Each point is reached from the start by the listed moves, each made once or not at all, plus a little noise. Say if it took an odd or an even number of moves. Then give how often each move was made.

Moves:
(1): [ 3.29 -0.61  1.69  0.99 -0.33]
(2): [ 0.39  4.72  1.17 -0.80 -2.20]
Start: [-1.64  0.02 -0.12  1.17  1.16]
Points:
[-1.63 -0.18 -0.24  0.91  1.50] => even (0, 0)
[ 1.55 -0.80  1.47  2.38  1.05] => odd (1, 0)
[ 1.91  4.03  2.36  1.34 -0.98] => even (1, 1)

Moves:
(1): [ 1.78 -0.65  0.76  0.07 -0.47 -1.19 -0.23 -0.40  0.15]
(2): [ 0.30  2.58 -0.21  0.51 -0.39 -1.60 -1.21  1.65 -1.14]
(3): [ 0.93 -0.04  1.82 -0.81  1.36  1.00 -0.82  0.68  0.20]
(4): [-0.15 -0.16  0.14  2.43  0.18  1.11 -0.62  0.08 -0.62]
(5): [ 0.88 -0.97 -1.64  0.74  2.72 -1.21 -0.67  0.64  0.92]
(6): [ 3.03  1.18 -1.21 -0.53  0.21  2.88  0.04 -0.98  1.07]
(7): [ 0.57  0.67  0.64  0.61  0.48  0.03  2.07 -0.41  0.08]
(8): [ 1.07 -1.09 -0.88 -0.48 -1.93 -0.40  1.78  3.34 -0.48]
Start: [ 1.01  0.49  0.09  0.39  1.86  0.27  0.47 -3.11  0.94]
Points:
[ 3.08  1.98  0.23  3.35  5.84 -0.43 -2.78 -0.10  0.42] => even (0, 1, 1, 1, 1, 0, 0, 0)
[ 5.88  0.38 -0.04  0.95  1.60  4.99  0.84  0.08  1.13] => even (0, 0, 1, 1, 0, 1, 0, 1)
[ 5.83  4.10 -2.33  1.75  4.86  0.48  0.73 -2.33  1.87] => even (0, 1, 0, 0, 1, 1, 1, 0)

Moves:
(1): [ 3.10  0.25 -0.66 -0.65 -0.51 -2.78 -3.03  0.15  1.08  1.40  2.06 -0.77
 -0.59  0.27]
(2): [-0.91  1.50  0.28  0.03  0.57 -0.55  0.79  0.52  0.06 -1.01  0.93  0.22
 -1.41 -0.76]
(3): [-0.75  0.65  2.56  3.08 -0.35  1.39  0.47 -0.58  1.25  2.19 -0.47 -0.37
 -0.57  0.31]
(4): [ 0.75  0.52 -2.90  1.77 -0.86  0.04  1.29 -0.62  0.12 -1.26  2.32  0.78
 -0.03  0.89]
(5): [ 0.99  0.71  0.04  0.48  1.54 -0.89  0.16  1.24 -1.48  0.12  1.34  0.21
  0.15 -1.54]
(6): [ 0.26  0.54  1.58 -1.60  1.08  2.41  0.46 -1.29  2.41 -0.53  0.12  1.00
  1.80  0.75]
(7): [ 0.09  0.78  1.35 -1.08  0.58 -1.94  4.11  1.02 -1.32 -0.55  0.33 -0.09
  1.03  0.27]
(8): [ 1.53 -1.37 -0.14 -0.50  0.02  0.85 -0.33  3.53 -0.47 -2.72  0.53 -0.40
 -1.65  1.32]
(9): [-1.46 -0.47 -1.28  0.55  0.32 -0.11  0.93  1.24  2.93 -0.59  0.73 -1.07
  0.98 -1.56]
(10): [ 1.23  0.19 -0.22 -0.73  1.20  0.18  0.94  0.71  0.80  2.41 -1.49 -0.18
 -0.33  1.29]
(11): [-1.06 -3.22 -0.70 -0.80  0.86  1.63 -0.88 -0.53  0.72  1.69  2.26  0.93
 -0.33  0.95]
(12): [ 0.05  0.57  0.72  1.15  0.00 -1.26 -0.59  0.42  0.84  0.45 -0.12  2.00
  0.66 -0.15]
(13): [-1.68  0.88 -0.05  1.53  0.34 -0.31 -1.27 -0.05 -1.31  0.20  1.09 -0.99
  0.63  1.06]
(14): [ 1.18 -0.16 -0.71  1.23  1.23 -1.55 -0.51 -0.67  0.69 -0.92 -0.33 -0.67
 -0.67 -0.06]
Start: [ 0.34 -1.23 -0.86 -1.08  2.30  0.34  1.24 -0.27  1.24 -0.33 -0.01  0.97
 -0.07  1.33]
Points:
[-1.47 -2.38 -3.99  6.66  5.21  0.56  1.38  0.08  3.95  1.25  6.83 -0.30
  0.00  1.43] => odd (0, 0, 1, 1, 1, 0, 0, 0, 1, 0, 1, 0, 1, 1)
[-1.42 -3.11  0.62  3.02  4.86  1.84 -0.50  1.71  2.06 -0.68  3.70 -0.29
 -4.12  4.13] => even (0, 1, 1, 0, 0, 0, 0, 1, 0, 0, 1, 0, 1, 1)
[-0.99 -0.06 -1.29 -1.59  5.42  2.10  2.23  0.51  6.15  1.20  0.66 -0.08
  2.45  2.75] => even (0, 0, 0, 0, 0, 1, 0, 0, 1, 1, 0, 0, 1, 0)
[ 2.59 -0.57 -1.43  0.15  7.54 -3.98  5.04  7.25  1.02 -2.22  2.38 -2.10
  0.27  2.09] => odd (0, 0, 0, 0, 1, 0, 1, 1, 1, 1, 0, 0, 1, 1)
